Rows are points. The points of each table are mixes of a few directions, plus a little noise. Count the directions of each table, and those that both share. Where both have some left over, give the other angles between the two spaces (their principal angles), to ten degrees, smallest first.

First:
-10.0 -2.7
1.8 0.5
5.3 1.5
1.2 0.4
-4.1 -1.1
5.7 1.5
Second:
-0.8 8.3
0.0 0.2
0.1 -0.7
0.7 -7.8
Directions: first 1, second 1, shared 0; angles 80

First, 7 rows:
-0.3 -2.5 -12.2 1.7 -1.4 2.9
4.5 0.6 5.7 -3.1 4.2 4.2
-4.9 2.0 -1.8 -0.6 3.7 -5.6
3.3 -1.9 5.1 -2.0 -1.7 3.3
-4.5 4.2 -1.7 0.9 5.6 -5.9
2.4 2.9 6.9 2.9 -2.1 0.1
-0.3 -5.5 -2.0 0.0 -8.3 1.2
Second (9 x 6):
2.2 4.6 -3.8 5.0 2.6 1.8
4.1 0.5 -7.0 2.8 0.6 6.1
0.1 0.1 0.1 2.3 -3.3 -0.3
-3.6 -4.1 6.3 -4.3 -4.3 -4.3
-1.3 -1.9 1.4 -8.8 8.9 -0.3
1.3 -2.0 -1.8 1.8 -5.0 2.1
-4.1 2.9 8.0 6.1 -8.7 -8.3
1.5 0.0 -2.9 -2.4 5.1 2.8
0.0 0.0 -0.3 -2.6 4.1 0.3
Directions: first 4, second 3, shared 3

First:
-2.2 2.6 -1.4 -1.4 1.0 -10.4 -4.6 -0.1 8.5 -1.7 -1.6
9.0 2.2 -0.3 9.0 2.0 -2.1 5.1 0.1 2.7 0.6 7.1
-3.4 1.9 -1.3 -0.9 0.5 -3.9 -2.2 -0.3 4.8 -1.3 -3.3
-8.6 0.6 -1.1 -4.0 -0.6 2.7 -2.1 -0.7 0.7 -1.2 -8.2
-0.4 -3.6 1.9 -4.5 -1.7 4.4 -0.9 0.5 -6.9 1.2 0.8
4.6 -3.6 2.5 -6.0 -1.3 -8.8 -5.9 1.6 -1.7 0.9 7.5
1.4 -1.8 1.0 1.1 -0.6 7.6 3.4 0.0 -5.9 1.2 0.8
-0.4 1.8 -1.1 6.7 0.8 10.5 7.2 -1.1 -2.1 0.3 -3.1
Second, 11 rows:
2.1 -0.6 0.6 -0.8 -0.1 -2.9 -1.3 0.3 0.2 0.2 2.7
-7.8 2.5 -2.2 2.9 0.4 11.1 4.6 -1.6 -0.5 -0.9 -10.2
5.4 -1.6 1.5 -1.9 -0.2 -7.7 -3.2 1.1 0.3 0.6 7.0
-4.6 1.4 -1.3 1.7 0.2 6.4 2.7 -0.9 -0.3 -0.4 -5.9
3.5 -1.1 0.9 -1.3 -0.2 -4.8 -2.0 0.7 0.1 0.4 4.4
10.7 -3.3 3.0 -3.8 -0.5 -15.0 -6.2 2.2 0.6 1.2 13.8
-9.2 2.9 -2.6 3.4 0.4 13.0 5.4 -1.9 -0.5 -1.1 -11.9
-4.1 1.3 -1.1 1.4 0.3 5.7 2.4 -0.8 -0.2 -0.4 -5.2
1.8 -0.6 0.6 -0.6 -0.1 -2.6 -1.1 0.4 0.0 0.2 2.4
4.2 -1.2 1.3 -1.5 -0.2 -6.0 -2.5 1.0 0.3 0.5 5.5
-2.1 0.6 -0.6 0.7 0.1 2.8 1.1 -0.5 -0.1 -0.2 -2.6
Directions: first 3, second 1, shared 1
